Each point is reached from the start by the listed moves, each made once or not at all, plus a little noise. Is the number of moves made odd or even? Then give how often each move was made.

Moves:
(1): [+0.32, -0.20, -0.24, -0.40]
(2): [+0.30, +0.63, +0.09, +0.25]
(3): [+0.12, -0.32, +0.37, +0.26]
Start: [-0.01, -0.03, +0.09, +0.19]
Points:
[+0.71, +0.06, +0.34, +0.27] => odd (1, 1, 1)
[+0.12, -0.33, +0.43, +0.44] => odd (0, 0, 1)
[+0.41, -0.51, +0.22, +0.04] => even (1, 0, 1)
[+0.60, +0.35, -0.01, +0.04] => even (1, 1, 0)

Moves:
(1): [+0.44, -0.26, +0.16, +0.16, -0.08, +0.13, -0.28, -0.09, +0.11, +0.17]
(2): [+0.09, +0.04, -0.29, +0.28, +0.25, +0.19, +0.31, -0.34, -0.37, +0.30]
(3): [-0.21, +0.17, +0.15, +0.00, -0.03, +0.58, -0.05, -0.21, +0.22, -0.05]
(4): [-0.21, -0.19, +0.06, +0.36, -0.05, -0.05, -0.22, -0.12, -0.18, -0.24]
(5): [+0.36, +0.04, -0.09, +0.10, +0.21, -0.05, -0.01, +0.24, +0.39, +0.28]
(6): [-0.07, +0.01, -0.05, +0.03, +0.17, +0.12, -0.37, +0.20, -0.24, +0.07]
(7): [-0.04, -0.28, +0.07, +0.25, -0.17, +0.30, +0.30, +0.22, -0.12, +0.01]
(8): [-0.17, +0.39, +0.34, +0.02, +0.04, -0.28, +0.11, +0.53, -0.24, -0.15]
Start: [-0.09, +0.17, -0.03, -0.03, +0.11, +0.07, -0.18, +0.05, -0.16, +0.09]
Points:
[+0.04, -0.03, +0.02, +0.78, +0.23, +0.91, -0.39, -0.73, -0.38, +0.28] => even (1, 1, 1, 1, 0, 0, 0, 0)
[+0.32, -0.33, -0.13, +0.69, +0.29, +0.80, -0.22, +0.05, -0.79, +0.61] => even (1, 1, 0, 0, 0, 1, 1, 0)
[+0.22, +0.14, +0.02, +0.39, +0.24, +0.98, -0.18, -0.59, -0.20, +0.51] => odd (1, 1, 1, 0, 0, 0, 0, 0)
[-0.15, +0.22, +0.63, +0.41, +0.05, +0.93, -0.48, +0.72, -0.47, +0.12] => odd (1, 0, 1, 0, 0, 1, 1, 1)
[+0.10, +0.31, +0.43, +0.18, +0.23, +0.04, -0.74, +0.70, -0.56, +0.18] => odd (1, 0, 0, 0, 0, 1, 0, 1)

Moves:
(1): [+0.01, +0.14, +0.02, +0.24, +0.19, -0.14, +0.25, -0.10, +0.13, +0.43, +0.17, -0.12]
(2): [+0.12, -0.21, +0.21, -0.07, +0.74, -0.19, -0.18, -0.01, -0.23, +0.14, +0.09, -0.06]
(3): [+0.12, -0.01, +0.12, -0.03, -0.12, -0.06, +0.09, +0.15, -0.15, -0.16, -0.04, +0.02]
(4): [-0.14, +0.00, +0.12, -0.08, +0.02, -0.01, +0.22, +0.05, +0.02, -0.01, -0.25, +0.22]
(5): [-0.07, -0.16, -0.01, -0.27, -0.03, +0.15, +0.17, -0.25, +0.02, +0.05, +0.32, -0.14]
(6): [-0.21, -0.17, +0.10, +0.04, +0.04, +0.08, +0.14, +0.07, -0.11, -0.26, +0.12, +0.28]
(7): [-0.07, +0.02, +0.46, +0.27, -0.64, +0.09, +0.12, +0.12, +0.47, +0.37, +0.17, +0.73]
(8): [+0.05, -0.23, +0.04, +0.04, +0.01, +0.00, -0.09, +0.14, +0.00, +0.33, -0.02, -0.07]
(9): [-0.14, +0.39, -0.13, -0.22, +0.06, +0.15, +0.05, -0.08, -0.16, +0.07, +0.04, +0.18]
(10): [-0.10, -0.10, +0.21, +0.03, -0.07, -0.05, -0.14, +0.17, +0.02, -0.14, -0.05, -0.04]
(11): [+0.07, -0.23, -0.25, -0.30, +0.36, -0.45, -0.17, +0.15, -0.25, +0.18, +0.03, -0.09]
(12): [+0.04, -0.02, +0.03, -0.03, +0.10, +0.17, -0.09, +0.57, +0.28, -0.38, -0.07, +0.12]
Start: [+0.15, +0.20, +0.04, +0.13, -0.15, -0.09, +0.32, +0.09, -0.14, +0.00, +0.01, +0.19]
Points:
[-0.13, -0.46, +0.79, -0.23, +0.43, -0.16, +0.61, +0.28, -0.58, -0.38, +0.21, +0.49] => even (0, 1, 1, 1, 1, 1, 0, 0, 0, 1, 0, 0)
[+0.13, +0.15, +0.07, +0.08, +0.11, +0.09, +0.66, +0.32, +0.28, +0.10, +0.43, +0.06] => odd (1, 0, 0, 0, 1, 0, 0, 0, 0, 0, 0, 1)
[-0.20, +0.02, +0.88, +0.03, +0.44, -0.68, +0.70, +0.62, -0.39, +0.64, +0.29, +1.32] => odd (1, 1, 1, 1, 0, 1, 1, 0, 1, 1, 1, 0)
[+0.18, -0.46, +0.04, -0.11, +0.14, -0.52, +0.30, +0.60, -0.66, +0.10, +0.10, +0.32] => even (0, 0, 1, 0, 0, 1, 0, 1, 0, 0, 1, 0)
[-0.20, +0.20, +0.25, -0.20, +0.43, -0.40, +0.66, +1.07, -0.37, -0.26, -0.02, +0.77] => even (1, 0, 1, 1, 0, 1, 0, 0, 1, 1, 1, 1)
[+0.07, -0.14, +0.59, -0.01, +0.65, -0.17, +0.12, +0.87, -0.06, -0.39, -0.27, +0.44] => even (0, 1, 0, 1, 0, 0, 0, 0, 0, 1, 0, 1)
[+0.18, -0.26, +0.70, +0.28, +0.41, -0.75, +0.56, +0.49, -0.28, +0.72, +0.55, +0.96] => even (1, 1, 1, 0, 0, 1, 1, 0, 0, 0, 1, 0)
[-0.20, +0.10, +0.54, -0.46, -0.57, -0.26, +0.67, +0.41, -0.17, +0.38, +0.23, +1.09] => odd (0, 0, 1, 1, 1, 0, 1, 0, 1, 1, 1, 0)
